Each row is a point. The last column is the point's height on a tilted bowl or saddle (a function of degree 2), plus a little noise. Along how many of its main directions does it bend up, bend down or stay straight?

Points (11 x 3):
[[ 37  44  45]
 [ 14  36  24]
 [-34  53  67]
 [ -5 -28  -7]
 [-21 -13   3]
 [ -8  35  25]
 [ 10 -13 -11]
 [-24 -40  11]
 [ 46  11  13]
 [ -9  16   7]
 [  6 -18 -12]]
Directions: 2 up, 0 down, 0 straight

Points (17 x 4):
[[ 18 -59 -22  40]
 [ 20  42   4  18]
 [ 47  -1 -12  17]
 [ 26  24  23  12]
 [ 48 -43 -52  56]
 [ 28   6   3  15]
 [ 50   1  46  -4]
 [ 22  21  -3  16]
 [-18  22  37  38]
 [ 19  33  18  17]
 [-19 -21  54  46]
 [-43   3  27  35]
 [  5  -3  26  22]
 [ 21 -11 -15  20]
 [ -5 -16  12  22]
 [ 10 -20   1  21]
 [-47 -11  -2   9]]
Directions: 2 up, 1 down, 0 straight

Points (23 x 5):
[[-45 -81  -8  -2  54]
 [ 12  51   8 -10  43]
 [ 15  51 -30 -12  15]
 [ 45 -29  -6 -14  29]
 [-26  10 -33  36  31]
 [-29 -24  33 -10  -3]
 [ 11  -7  46 -36  44]
 [-14 -31  17  -9  12]
 [  5   0   9 -61  27]
 [-18 -20 -12  10  14]
 [-10   1 -25 -27  -3]
 [ 33 -38 -28  12  17]
 [ 25 -15  21 -52  56]
 [-31  25  53   9  -5]
 [  9 -32   0 -23  26]
 [  3  13  -2  -7  15]
 [ 14 -31  -2  32   7]
 [-36 -35 -34   5  26]
 [ 38 -17 -10   5  13]
 [-20 -27  -5 -49   3]
 [ 23  -3 -47  13   3]
 [ 65  -6  33 -13  50]
 [-30  -2   9 -15   0]]
Directions: 2 up, 2 down, 0 straight

Points (47 x 7):
[[  1 -34 -64  39  14  30   9]
 [-36 -57  -6  17  70   4  92]
 [ 21 -10   4 -21   2 -12   8]
 [  0  15   8 -20  39  25   9]
 [ 30 -17 -19  -6  34 -22   9]
 [  5 -33   3  -6 -18 -28  11]
 [ -5 -40 -61 -39 -24  48 -48]
 [  4 -12  -6 -20 -23  -9  19]
 [-25  -6  44 -39  11  -7  16]
 [-39  -1  -5  26  17  24  18]
 [  3  27  52  16 -44 -25  32]
 [-24  17  28 -13  -4 -45   9]
 [ 23 -14   7  -7  47   7  17]
 [ -1  16   2  17 -36 -18  20]
 [ 19  -2  26  29   6 -15  -6]
 [ 23 -53  -2  32 -41  -5  19]
 [-25  14   1   0  12   4  10]
 [ 29  13 -13  -6 -61  28  31]
 [  0 -53 -51  -1 -19   4  22]
 [ 28 -23   2  36   9 -21   7]
 [  3  42  14  42 -35  37  34]
 [ 21 -38  16   9   8 -10   8]
 [-11  -7 -31 -16  19   4   6]
 [ 20   1 -22   3 -14 -35  13]
 [  8  33 -27 -38  23  78 -50]
 [ 59  10  37 -49  11 -18  32]
 [ 10  34  -3  45 -17   1  -5]
 [ 13  22 -10  14  16  27  -8]
 [  4  36 -11   4  19  47 -10]
 [ -2  21 -15  29  15 -22 -28]
 [-19 -25  28  17 -12   7  -3]
 [ 15  50   0  -5  47   8 -25]
 [-52 -14 -57   1   4 -44  82]
 [ 13 -14  34  -6 -23  56  12]
 [ 12  16  22  37 -27 -62 -23]
 [  8 -36 -58 -30   9 -19  38]
 [ 12 -26 -30  -9  -5   6   6]
 [-43  -9  20  -3 -47  48  16]
 [-15  15  11  25  -9 -35 -14]
 [-25  36 -62   1  14   9 -26]
 [  6 -90   1 -37   8  11  10]
 [-72  -3  22  41 -46 -14  28]
 [ 32  11   6  10 -28 -24  24]
 [ 10  31  23   6 -14  29  27]
 [ 52  -6 -55   0  14 -16   5]
 [ 19  35 -34 -15  21   7 -33]
 [-17   1  17 -36  30  31  21]]
Directions: 3 up, 2 down, 1 straight

Points (68 x 9):
[[ 11 -20 -26  34 -24  93   9  32  16]
 [-22  10   1 -19  42  49 -60 -24   6]
 [ 26 -15  14   0 -38  -1 -19   3  31]
 [ -1 -12 -25 -39  13   7  41  29  -8]
 [ 27   3 -21  22 -31  33  30  -6 -24]
 [ 35   0  -1   3  74 -50  22 -20  71]
 [-72  31  -4  24 -16 -20 -10  31 -18]
 [ 21 -14   5  20 -10 -15  27  16  12]
 [-16 -40 -18  43 -34   6 -24  17 -15]
 [ 56   4  36  21 -26  -8   4  16  54]
 [-36   2 -17 -30  -1  19 -53  29  -6]
 [-49 -18  29  52 -64  13 -28 -14 -48]
 [ 18   0 -89   5 -18  -5  79  -2 -85]
 [ 23  -1 -15 -33  56  53 -13  17 -16]
 [ 33 -36 -18  33  16  25  15 -33  47]
 [ 20   5  12  -8 -21 -30  13 -11  30]
 [  8 -27 -16 -57  25  15 -17   7  -4]
 [  2  40 -16   6  -8  24   2  -2 -16]
 [ 12  28  16 -15   4 -41  28   8  17]
 [  7 -27  11  36 -11 -14  18  39  10]
 [-63  52  48  22   2  18  11  17 -13]
 [ 24  25  -5 -28   4  22  38   1 -30]
 [-44 -22  -1 -21 -26  -7  40  16 -15]
 [-24 -39 -43  41 -22  17  22 -35 -32]
 [  9  35 -21  16   0 -32 -23 -45  -8]
 [-22  23  19 -29   2  23 -34  72  19]
 [ 26 -40  -9  23  14  16   1  -9  35]
 [-22  25 -33  22 -23 -16  21  -8 -41]
 [-27  -2  28 -36  28  39   5 -18  -8]
 [ 13  57   7  18  -1   2 -15  38 -18]
 [ 32  26  34  -1  12 -22 -20 -29  42]
 [ 38  16  -1 -43 -24  13  35  10 -24]
 [ 12  22   2  35  10   8 -29  -2   3]
 [-28  10  28   4  -2  36  11  12   1]
 [ 57 -27  22 -11   3 -27  47  44  25]
 [-31  -7  16   1 -16 -12 -29  16   0]
 [ 21  26 -13 -25  28  12 -13 -30  10]
 [ 43  -1  15 -10  16  16 -33  25   7]
 [  2  -5  30 -61  -2  32  15 -11 -15]
 [ 53 -21 -31  41 -21  12 -37  -3  18]
 [-16 -13 -31   6  24  -4 -21 -16  14]
 [ 11  -2  -9  35   7  33 -91  20 -24]
 [ 22  66  30 -31  -7 -28  13  -5  15]
 [-11 -11   0 -27  16 -55 -38 -60  60]
 [-22   2   9 -29 -21  -8  76   3 -39]
 [-47  30 -18 -27 -11 -63 -18  16  41]
 [ -1   4  62  33 -20 -30   5   8  16]
 [ -5 -43 -43  16  19  20  -4   3  13]
 [  1  23   8  17   2  12 -31  -3   4]
 [ 23  32   0  52   8   9  -9 -23   1]
 [-22 -34  42  30  24  -2  -3   5  -5]
 [ 30  25 -11 -16 -24 -13   8  28  -2]
 [-22 -19  49 -40  79  -8  33  -8   2]
 [ 29 -11  15 -43 -12  -5 -13   4  30]
 [-20 -22  25 -17 -19  25 -29   0  -8]
 [ 54   6  -6 -50  -7 -20   2 -23  39]
 [-49  41  23 -55 -28  -9  15  10  41]
 [ 19   2  10  18  14 -25  21  -1  16]
 [-22   0  51  -6   5  61 -76  22  -1]
 [ 60 -22 -14  17   5  38   1  -3  22]
 [-39   2  62  43  57 -18  17  17 -53]
 [-23  -1  10 -28  -2 -20 -14 -14  18]
 [  0 -19 -44 -46 -21 -15  41   5  -8]
 [-57  10  15 -15   7 -13   6  20   9]
 [ 14   8 -21 -20 -35 -17  -7  16   4]
 [ 34  -9 -21 -43  -8  34  27 -11 -41]
 [-33   3  12  23  48   8   6  17   4]
 [-45  17 -21 -21  13  -5  35 -20  -1]]
Directions: 3 up, 4 down, 1 straight

Points (64 x 9):
[[ 11 -14   5 -24 -19  30  -8 -26  19]
 [ 12 -23  20   0   8 -36  -3  12   2]
 [-24 -42  12 -29  20  33  -2   0   6]
 [ 22   8  11 -25 -19 -15  21  18   8]
 [-26 -63   5  37  18  47 -15  17   0]
 [-19 -10   0  13 -28 -40  15  23  14]
 [  9  12 -13 -19  25  -1  16  -2  12]
 [ 39   6  20  48 -22 -27 -12 -18  24]
 [ 17  16  45  -5 -20  -5  43 -16  36]
 [ 39  14  -9 -41 -16  35 -12  44  32]
 [ 34 -10 -40 -57  19 -23  23 -11  29]
 [-42  61  -5   4 -19   2   1 -22  26]
 [ 25  -8 -16  24  13  -5  42   0  16]
 [-23  19 -24 -17 -46  17  21  20  27]
 [ -9  19   3  -7  52  28  -1 -62  26]
 [-25  -6  25   7   6  14 -26  -6   5]
 [ 10 -48   4  20 -12  32  17 -47  21]
 [-13  -8   9  -5  10 -17 -24 -17   2]
 [  4 -17 -32   8  34 -14  41 -50  42]
 [ 13  -8  17   1 -22   7 -29  12   7]
 [-23 -13 -45  42 -27 -27   5  30  22]
 [-13  54   0  31   1 -36 -17  12   7]
 [ 26  17  49 -31 -14  11 -53  25  32]
 [  5  47   3 -40  20 -20 -53  67  41]
 [-33   4 -24  33  47  16   5  55  22]
 [-46 -34   7  24  26  12  27  16   9]
 [ 15   8  13 -12  13  17 -37  -2  12]
 [-16   9  -7  29 -16  32  58  41  12]
 [  9  -8  -2 -23  41  13  32  11  14]
 [ -2 -17   7  14  22 -32  18 -11  13]
 [ 27 -37  46 -23  14   4 -12  30  10]
 [  1  41   2 -37 -33  23   4   0  26]
 [  0  -7 -14  10 -24 -27   2 -36  21]
 [-30  38 -16  20 -67 -19 -15   4  34]
 [-45  28  36  24  29  43   6  44  17]
 [-57 -36 -12 -40 -21  19  41  -6  45]
 [ -7  74   2 -15  36 -69 -26 -29  19]
 [-14  20 -17 -36 -19  24  -3  29  25]
 [  5  -1  -5 -10   9  19 -47 -40  18]
 [-53 -26  11  27   3  24  10  -6  15]
 [-25 -11 -72 -22 -27  -5 -23 -48  45]
 [ 26 -10   2 -18  26  11  40  -2  20]
 [ 31 -18 -18   5   3  14 -32 -20  14]
 [-26 -19 -24 -18 -35 -21 -53  -1  26]
 [  7  48 -44 -16  43  -5  20 -35  45]
 [  4 -14   7 -27 -14  42 -29   9  22]
 [ 20  27 -14  39  35 -11 -14   6  13]
 [ 10  28  12   5  -6 -42  -8 -18  13]
 [-21 -24 -20   8  -1 -26  49 -36  41]
 [-14  31 -12  71  54  12  10   3  11]
 [ 30 -49  -5 -11  22  40  42   0  11]
 [ 40  19  51  -3 -23  44  67   1  44]
 [ 33 -14 -25   7  49 -55  -1  55  27]
 [-16 -12  31   3 -33 -33  16 -23  32]
 [ 34 -24 -44   0  25 -25 -25  51  21]
 [ 10   9 -19 -23 -16 -58  28  37  11]
 [ 20 -26   2 -30 -10 -18  -1  24   1]
 [  6 -26 -29 -32 -40   2  28 -41  35]
 [-18  30 -35 -87  -1   7 -78  64 102]
 [-31  40 -12 -28  12  -3  28 -14  25]
 [ 35  -4  20  -5 -17  13  -8 -24  20]
 [ 12 -15 -42 -39  17 -12  -6 -15  13]
 [-22   6  42  23  34  26 -73 -17  15]
 [-54  11  -2 -26 -40  33 -19  46  62]]
Directions: 5 up, 0 down, 3 straight

Points (70 x 9):
[[ -2  20 -13  14 -15 -46  -2   5  20]
 [  9 -29 -31   8 -30  12  -3   9  18]
 [  3  12  30  20 -11 -21 -21   7  -1]
 [ 17 -43 -57  15  10  17  25  -7 -19]
 [  3  13  26   8 -38   2 -18  22  22]
 [ 11 -17 -14  -1 -36  30  -7 -32  37]
 [-52  26 -54 -67  17  46 -20 -16 -34]
 [ 22 -18   3 -12  25  -3  44  52  25]
 [-67 -18  39   2 -29  17  27  13  -7]
 [ 32  16  30  15  23  -2  56   0  32]
 [-20   7   6 -23  -4  31 -46 -10   8]
 [ 34 -14 -14   2  -5  23  13 -14  10]
 [ -4 -17   3  10   4  73 -12  -9 -15]
 [ 13   5  -8  -4 -28 -68 -12 -30  15]
 [-29  11  33 -32  12 -54 -29  29 -19]
 [ -5 -31  15  31 -19 -21  12  38 -12]
 [ 10  15  27 -10  17  -7 -18  19   9]
 [-24  10   0  19  10  -4 -13  15  -9]
 [ -8   0  -8   6 -39  17  -8 -34  41]
 [-33 -15  -7  -6 -65 -13 -31  17  69]
 [-21  16 -22  -4  70 -33 -38 -40 -43]
 [-25  16   9  35  16 -32  -4 -20  -6]
 [ 51  38 -19   6  30  34  31  -8  16]
 [ 27  63 -46  27  -6 -30 -14 -20   1]
 [  2  44  14  20 -13  13 -18 -10  12]
 [ -5  25  -5 -19  17 -15 -23  13   4]
 [-36  34  -2  20 -14   1   2 -15  11]
 [ 17 -20 -40  33  10  44 -11  52 -74]
 [ 28  43  -3  -4  -2   8 -26 -17  14]
 [ 21 -22  13 -25  38  51  -4   8  23]
 [ 35  31   2   9 -15  -3  16  -2  21]
 [  5 -24 -47   2  13  13  68 -64 -40]
 [ 33  -1   9 -26  29 -26  22 -18  20]
 [-25  47  -9  -1  -9 -22  21  22  16]
 [ 20   3  23  20   3  51 -20  23 -17]
 [ 56 -15  58  41  -9   0  27   7 -13]
 [  0 -71 -23  27  -7  45   4  40 -53]
 [-31  36  19 -36  22 -25   5 -30  -8]
 [ 23 -31  -4  18  74 -10  35  -9  33]
 [ 19  30  36  14 -14 -11  21 -35  11]
 [-12 -20  30  37 -72  32 -35  16  20]
 [-57 -39  23  11 -29   3  25  -2   7]
 [ 12   7   3 -17  13 -14  14  48  14]
 [  5 -25  55  33  62 -53  10  21   9]
 [ -2 -34  -9  18  11 -25  23 -11   9]
 [-22 -24  45  57  -9 -20 -13  -6 -40]
 [ 48  -7 -47   9  24  22  -6   6 -30]
 [ -9  -9  24  91 -31  16  33  19 -64]
 [ -3 -22   7 -35  44  -5  39  25  36]
 [-43 -29  -8  30  16 -13   1 -87 -41]
 [-12  11 -37  31  42  10 -33  18 -52]
 [  0  19  24  -3 -18   7  18 -26  26]
 [-62   9  20  27 -15  37 -23  15 -36]
 [-24   9 -17  15 -52  73 -29   8  32]
 [-17 -18 -18  -9  17 -30 -22  -3   0]
 [ 10 -55  48 -34 -17 -27 -27 -13  10]
 [-16  91  -9  27 -32   7 -50  -2  26]
 [ 21 -44 -35  65 -25  15 -14 -39 -38]
 [ -7 -34 -21 -14  -8  -8  11  35  10]
 [  5  13   9  -1  -5 -24  -2  43   5]
 [ 11  31   3  -2 -60 -14 -12 -20  63]
 [-32 -23 -21 -32  -8  16  -5  30   9]
 [ -4 -19 -44 -49 -22  18  -7   8  28]
 [-53  12 -15  47 -13  -9  -8  -1   0]
 [ 10  22  -6  18  -7  30 -18 -10   3]
 [-34 -16 -67 -37   7  12 -46 -25 -20]
 [ -2 -28  17   1  -6  41  -9  37  -9]
 [ -5 -22 -52 -41 -15  -5   3  31  12]
 [ 11  32 -26  55  -2  -3  -2  20 -17]
 [-32   7 -73  32  11 -25  30 -21   5]]
Directions: 2 up, 5 down, 1 straight
